Every row gives one point. The points of each table are mixes of a few directions, plus a little noise. Count the directions of each table, and those that both share. Where both have some left over, give the other angles between the two spaces (their principal angles), to ten degrees, smallest first.

First:
[[ 12.9 -15.4]
 [ -6.5   7.1]
 [-26.7  32.8]
 [ 12.5 -15.2]
 [  8.5 -10.0]]
Second:
[[-13.7 -15.7]
 [ 13.0  15.2]
 [-23.2 -26.9]
 [ 14.2  17.6]
 [  8.5   9.7]]
Directions: first 1, second 1, shared 0; angles 80

First (6 x 4):
[[ -0.5 -15.2  -2.5   2.0]
 [  0.5   0.4  -0.5   0.1]
 [ -0.8 -36.7  -5.7   5.3]
 [  1.1  47.4   7.4  -7.3]
 [ -0.1 -33.7  -4.8   5.4]
 [  1.7  38.3   5.8  -6.3]]
Second, 7 rows:
[[ -0.5 -27.6  -3.8   3.7]
 [  0.9  47.2   6.8  -7.2]
 [ -0.3 -11.6  -1.7   1.8]
 [ -0.5 -31.4  -4.3   4.9]
 [  0.1  -6.5  -0.7   1.1]
 [  1.3  53.3   7.5  -8.0]
 [ -0.5 -23.3  -3.2   3.3]]
Directions: first 1, second 1, shared 1

First:
[[  1.7  -1.4  -1.7   2.4  -0.6  -3.9]
 [  3.9  -3.4  -4.1   5.7  -0.9  -8.9]
 [ -8.5   8.2   8.7 -12.7   2.3  19.5]
 [-13.5  13.6  14.4 -19.9   4.0  32.1]
 [-13.9  13.9  14.8 -20.5   4.7  33.4]
 [ 11.2 -11.1 -12.2  16.5  -3.3 -26.2]
 [ 14.7 -14.4 -15.3  21.2  -4.5 -34.3]
 [ 19.3 -19.1 -20.7  28.6  -5.5 -45.3]
 [-14.8  14.3  15.3 -21.4   4.8  34.2]]
Second (6 x 6):
[[ 11.0   3.1 -13.6  20.2   7.0 -21.6]
 [-18.0  -5.0  22.3 -33.8 -12.2  35.4]
 [-17.3  -4.3  21.6 -32.6 -11.7  34.5]
 [  9.1   2.5 -11.2  17.1   6.2 -17.7]
 [  4.8   1.3  -6.1   8.8   3.3  -9.5]
 [ 10.6   2.7 -13.5  19.9   7.2 -20.9]]
Directions: first 1, second 1, shared 0; angles 30

First (9 x 9):
[[  6.3  15.6 -15.5  25.9  -6.2  -4.5  12.2   8.1   7.7]
 [-10.6 -13.1  12.0 -25.5   1.3   6.8  -3.5  -8.3  -9.7]
 [-25.4  12.5   7.8  28.8  -5.7   5.5 -24.3 -17.4   0.4]
 [  1.7 -21.5   2.7 -51.2  -0.1   5.5  26.6   3.2 -14.2]
 [-10.6 -15.2  19.9 -21.2   7.1   5.5 -22.7 -12.6  -7.2]
 [ 23.0   3.6 -20.1  -3.1  -2.3  -7.5  33.5  19.8   4.7]
 [  5.8  21.2 -16.9  38.9  -6.3  -6.1   6.9   7.7  11.4]
 [ 40.6 -15.2   3.6 -15.9  21.8 -14.3 -14.1  17.9  11.1]
 [-31.5  11.9   6.6  23.5  -9.9   9.1 -15.1 -18.9  -3.8]]
Second:
[[ 12.8 -13.4   2.2   4.0  -0.8   8.9  -0.6   3.7 -10.9]
 [  7.9   9.1 -14.6  -4.4  -1.0  -9.7  23.0  10.9   8.7]
 [-20.5 -30.2  19.4 -14.6 -14.5  33.2   0.5 -19.2 -38.4]
 [ 23.4 -14.2   4.9  13.2   3.6   6.7 -10.7   6.9  -7.3]
 [ 31.4   5.4 -17.4  10.4   5.4 -12.8  14.5  21.5  11.6]
 [-42.8  43.2  -1.0  -5.8   8.9 -30.6 -19.4 -15.6  38.6]
 [-14.5  -0.2   7.1  -3.7  -1.5   2.9  -6.2  -8.9  -3.0]]
Directions: first 3, second 3, shared 2; angles 70

First (10 x 12):
[[ 19.9  -6.0  23.5   1.2  11.7  25.3 -15.8  20.3 -12.0  12.1  19.4   8.1]
 [ -1.7  17.4 -16.3   1.1   2.2 -23.1  25.8 -24.1   9.4 -19.8  -3.0 -11.1]
 [ -0.1 -13.9  12.9  -1.7  -6.2   4.8 -15.8   7.7  -5.2   9.1  -9.0  -2.5]
 [-39.8  11.5 -48.7  -0.5 -17.1 -14.3  14.1  -8.5  19.2  -4.8 -10.2  12.4]
 [-28.6  22.3 -48.1   1.3  -7.0 -17.6  26.4 -16.3  19.8 -13.6  -0.1   9.5]
 [ 21.6   1.3  19.7   0.2   8.9 -12.2   7.7 -13.6  -5.6 -11.1  -3.8 -19.3]
 [ 38.7 -16.7  53.9  -1.0   9.8  -8.4 -10.2  -9.4 -18.6  -4.7 -14.2 -31.9]
 [ -8.7  -1.4  -6.1  -1.3  -4.0   1.3  -2.6   3.4   1.1   3.4  -1.0   4.5]
 [-18.2   0.6 -18.2   0.1  -6.5   9.9  -3.9   9.8   5.7   8.3   2.4  16.3]
 [ 16.3 -15.1  29.1  -0.3   7.5  34.9 -27.3  30.7 -14.8  21.1  18.4  12.0]]
Second, 10 rows:
[[-18.0 -16.2   2.3 -17.3  12.4 -27.3 -33.2  -7.3   4.7 -17.1 -22.0   3.2]
 [-10.2 -11.8   4.0  -0.5   1.6   2.8  13.1   0.8 -25.7  -3.8  25.1  21.1]
 [ -0.7  23.3 -31.4  22.0 -25.7  25.5  25.5   6.4  16.3  21.5   0.6  -3.4]
 [ 53.8  23.0  -4.2  49.4   8.6  30.4  -5.9  -9.8   1.6  -2.6  -5.5 -22.4]
 [-18.6  -1.8 -12.8   3.6 -22.6  12.0  18.5   8.3  -3.7  17.1   5.6   9.4]
 [-12.9  -2.3   9.2 -21.9 -24.3  -1.8   7.7  14.9  18.5  26.5 -17.0 -15.7]
 [  3.8 -11.0  16.6  -7.0   7.7  -7.5 -11.2  -1.3  -7.3  -5.2  -3.2  -2.5]
 [-21.1   9.8 -42.8  10.0  12.0 -11.7 -12.2 -14.2  10.0 -24.2  -2.7  20.9]
 [ 12.7  -5.1  16.3  -1.0  12.1  -2.1  -3.5  -2.8 -11.3  -7.5   8.0  -0.8]
 [ 11.3  -8.4  42.8 -37.2  17.8 -20.3   1.2   4.9  -3.0  -4.5  10.9  -9.8]]
Directions: first 3, second 5, shared 2; angles 60
